Every row gives one point. Each table stands for the endless flat space through its points: a line for two points, a plane for three, and so on. Write the one point that lies in both, or say that there is none.

First, 3 rows:
[[-0.21 -0.37 -0.23 -0.02]
 [-0.39 -0.31  0.04  0.16]
 [-0.21 -0.17 -0.47  0.22]]
Second (2 x 4):
[[-0.27 -0.31 -0.36  0.15]
 [-0.19 -0.39 -0.35  0.13]]
They share: no point

First (5 x 8):
[[ 0.34  0.11  0.00 -0.61 -0.03  0.28  0.06  0.68]
 [ 0.46  0.11  0.37 -0.22  0.22  0.06 -0.25  0.21]
 [ 0.38  0.15 -0.33 -0.14 -0.22 -0.42 -0.02  0.08]
 [ 0.12  0.19  0.34 -0.17  0.63  0.18 -0.58  0.12]
 [ 0.22  0.11 -0.01 -0.68  0.04  0.42  0.03  0.73]]
Second (4 x 8):
[[ 0.27  0.13 -0.12 -0.12  0.41 -0.16 -0.26  0.27]
 [ 0.39  0.38  0.10 -0.51  0.04  0.24 -0.35  0.33]
 [ 0.32  0.15 -0.03 -0.42  0.17  0.07 -0.28  0.24]
 [ 0.48  0.32  0.21 -0.61 -0.10  0.43 -0.39  0.32]]
They share: no point

First, 3 rows:
[[ 0.28 -0.18 -0.24 -0.21  0.02 -0.23  0.25  0.13 -0.25]
 [ 0.18 -0.24 -0.16 -0.18 -0.13 -0.18  0.25  0.32 -0.27]
 [ 0.01 -0.32 -0.42  0.19  0.00 -0.15  0.25 -0.16 -0.04]]
Second (5 x 9):
[[ 0.22 -0.38 -0.06 -0.06 -0.18 -0.45  0.42 -0.28 -0.10]
 [ 0.09 -0.48  0.04  0.12  0.08 -0.34  0.65 -0.15 -0.21]
 [ 0.30 -0.49 -0.09  0.05 -0.17 -0.45  0.54 -0.19 -0.29]
 [ 0.37 -0.35 -0.32  0.02  0.05 -0.25  0.49 -0.03 -0.38]
 [ 0.41 -0.10 -0.32 -0.23 -0.22 -0.07  0.21 -0.09 -0.04]]
They share: no point

First:
[[-0.31 -0.35  0.70 -0.38  0.02 -0.27  0.25 -0.25  0.00  0.03  0.27  0.88]
 [ 0.10 -0.19  0.09  0.26  0.23  0.18  0.05  0.46  0.40  0.40  0.53  0.39]
 [-0.06 -0.18  0.05 -0.17 -0.19  0.13  0.30 -0.20  0.02 -0.05 -0.02 -0.16]
 [-0.10 -0.26  0.20  0.03  0.30  0.06  0.16  0.24  0.38  0.31  0.56  0.51]
 [ 0.26 -0.12  0.20  0.15  0.00 -0.51 -0.12 -0.25  0.33  0.47  0.72  0.49]
 [ 0.45 -0.07  0.06  0.32 -0.30 -0.42 -0.10 -0.24  0.23  0.43  0.55  0.35]]
Second, 6 rows:
[[-0.20 -0.40  0.37 -0.14 -0.50  0.22  0.24 -0.28  0.28 -0.29  0.71  0.42]
 [-0.02 -0.34  0.37 -0.09 -0.43  0.05  0.17 -0.37  0.23 -0.14  0.32  0.12]
 [-0.19 -0.15 -0.08 -0.36 -0.18 -0.27  0.16 -0.25  0.20  0.07 -0.03  0.35]
 [-0.09 -0.05  0.42 -0.20 -0.55 -0.01  0.32 -0.58  0.14 -0.26 -0.04 -0.10]
 [-0.13 -0.04  0.22 -0.05 -0.09 -0.06  0.41 -0.34 -0.36  0.25 -0.26  0.41]
 [-0.15 -0.08  0.17 -0.29 -0.57 -0.14  0.04 -0.56  0.34 -0.17 -0.04  0.00]]
They share: [-0.09 -0.25  0.22 -0.16 -0.20 -0.05  0.32 -0.25  0.04  0.01  0.15  0.31]
